Each row is a point. Each copy is the shape, with its points in the same order, turned, moved and blurred by noise. Is it also mirrored, or only turned?

Shape:
[[ 19 -12]
 [ 60  45]
 [ 30 -41]
 [-39 -50]
 [-40  31]]
Copy 1:
[[ -2  21]
 [ 52  62]
 [-32  23]
 [-42 -33]
 [ 41 -43]]
Copy 1 is: mirrored
Copy 2:
[[  4 -26]
 [ 58  32]
 [ 17 -49]
 [-52 -50]
 [-42  25]]
Copy 2 is: only turned
Copy 3, 5 rows:
[[ -6   3]
 [ -5  70]
 [-36  -2]
 [  8 -53]
 [ 58   1]]
Copy 3 is: mirrored

Shape, 6 rows:
[[  1  24  36]
 [ 22  16 -17]
 [ 48  20 -45]
 [  5  21  86]
 [-50   0  -9]
 [  3 -53  45]]
Copy 1, 6 rows:
[[  3 -12  47]
 [-11  22   1]
 [-12  54 -15]
 [ -6 -25  93]
 [  2 -52 -12]
 [-70 -38  43]]
Copy 1 is: mirrored
Copy 2:
[[ 25  46  25]
 [ 44   7 -29]
 [ 69   4 -39]
 [ 29  66  73]
 [-29  23 -27]
 [  6 -28  59]]
Copy 2 is: only turned

Shape:
[[-26  24 -18 -23 -14 -28]
 [ 40 -17   5  43  36 -15]
 [-28 -26 -68 -20 -60  -2]
 [ -5  74  18 -17 -40 -10]
 [-10  83  24 -29  25 -27]
 [ 37   2  20  -2  24  20]
 [ 22 -39 -29  41 -15  80]
 [ 37 -43  -7  -8   4  24]
 [-88 -48 -61 -29 -26 -18]
 [ 10  68 -32 -28  36 -35]]
Copy 1, 10 rows:
[[-28   1 -37 -49 -24 -59]
 [ 14   4   8   8  48 -22]
 [ 25   0  -1 -44 -77 -77]
 [-33  31 -79 -10 -32 -13]
 [-71  34 -72 -42  15  -7]
 [  2  21   3 -19  25  14]
 [ 36  47  55  15 -39  -6]
 [ 36  -1  27 -26  -3   2]
 [-30 -20  32 -72 -80 -99]
 [-25  53 -62 -61  29 -54]]
Copy 1 is: mirrored
Copy 2 (10 x 6):
[[  1  19 -31  -5 -11  -5]
 [ 41 -38  20  39  44  26]
 [ -7 -18 -72  29 -65  23]
 [ 37  57   6 -24 -32   4]
 [ 21  60   8 -46  33  -3]
 [ 26 -22  30  -7  20  49]
 [ 16 -37   7  62 -29 110]
 [ 14 -60   5  10  -7  55]
 [-72 -12 -78  39 -37   1]
 [ 36  34 -45 -37  45  11]]
Copy 2 is: only turned
Copy 3 (10 x 6):
[[  6  18   5   8  29  58]
 [ 34 -35 -22  37  28 -50]
 [  5 -48 -27 -12 -11 100]
 [ 19  55  30  25 -21  42]
 [  8  76  21  17  35  15]
 [ 10  -4   0  -3   0 -37]
 [-13 -63 -55  -3 -53  -9]
 [ 18 -46 -12 -23  -6 -13]
 [-33 -55 -21   1  43 116]
 [ 40  65 -23   5  50  25]]
Copy 3 is: mirrored

Shape, 12 rows:
[[-11   0  -2  -2 -27  15 -44   9 -10]
 [-34 -13  32 -27 -63 -22  10 -23 -42]
 [ 24  -5 -36  15  18 -28   5  28  18]
 [-13 -11  -3  23 -12  21  37  12  26]
 [ 57 -26 -41  28  15  46  -3  24 -14]
 [ 14   6  32  -8   5   3 -32  10   9]
 [ 24 -45 -49 -15  34  21 -12  25  45]
 [ 35 -29   4 -10  19   9  -1  30  15]
 [ 11  13   2 -54 -31  16  34 -22 -12]
 [ 24  28 -20 -24  12  51  -9 -79 -44]
 [-47 -16  48 -24 -25 -14  16 -39 -49]
 [-49  20  14 -53 -11  11  41  -5 -52]]
Copy 1, 12 rows:
[[-25  -3 -12  -5 -41  14 -23  -7  -7]
 [-26  15 -10 -12 -56   8  58 -48 -25]
 [ 29 -10  -6   6  30 -16 -21  27   3]
 [  7  -5  14  35 -21  -3  13  15  30]
 [ 42 -57 -10  24 -13  35 -27  44  -9]
 [-19 -13  29 -21 -11   8 -24 -11  -7]
 [ 20 -53 -16 -25   2  -4 -27  49  50]
 [ 27 -41  25 -23 -13 -10  -9  28   3]
 [ 34   5  16 -37 -32  43  48 -19  14]
 [ 31 -18   1 -16   8 121  -1 -34  -8]
 [-46  -5  12 -11 -27  25  69 -49 -23]
 [-25  35   5 -34 -18  44  70   6 -16]]
Copy 1 is: only turned
Copy 2:
[[-20 -12   5   1  -7  -3 -59 -11  -1]
 [-22 -27  37 -13  53 -39 -38 -66 -32]
 [ 11 -13 -36  31  10  -3   5  29   7]
 [-45 -31  -5  10  10  13  21 -11   4]
 [ 20 -30 -21   6 -50  50  11   8 -18]
 [ -4 -13  37   1   9   6 -37  21  16]
 [  9 -46 -45  -4 -29   6   8  20  51]
 [ 12 -44   8  -9   2  15  -4  30  16]
 [  6   2  13 -47  26   2   3 -41 -10]
 [ 32  33  42 -36 -62  -5   1 -70   3]
 [-24 -30  64 -11  33 -59  -9 -52 -26]
 [-37   5  24 -66  21 -53   2 -30 -39]]
Copy 2 is: mirrored
Copy 3:
[[-27  26 -11 -12 -20  17 -44  11  -8]
 [-23 -20  24   1 -64  31  -7 -25 -61]
 [ 24  10 -32   2 -12 -34  -1  28  34]
 [ 11  11 -10  30 -26  43  16   8  36]
 [ 71  19 -59   7  16  12 -48  22  18]
 [ -5  38  21  -5   8  -4 -29   4   0]
 [ 22  -7 -41 -42  22  17 -21  31  62]
 [ 38  -2   5 -13  17   0 -12  23  23]
 [ 13  15  -4 -44 -29  43  22 -16 -33]
 [ -2  53 -66 -34  27  43  -3 -35 -69]
 [-32 -14  27  14 -23  29   2 -18 -72]
 [-26  13   6 -19 -25  51  42  37 -63]]
Copy 3 is: only turned
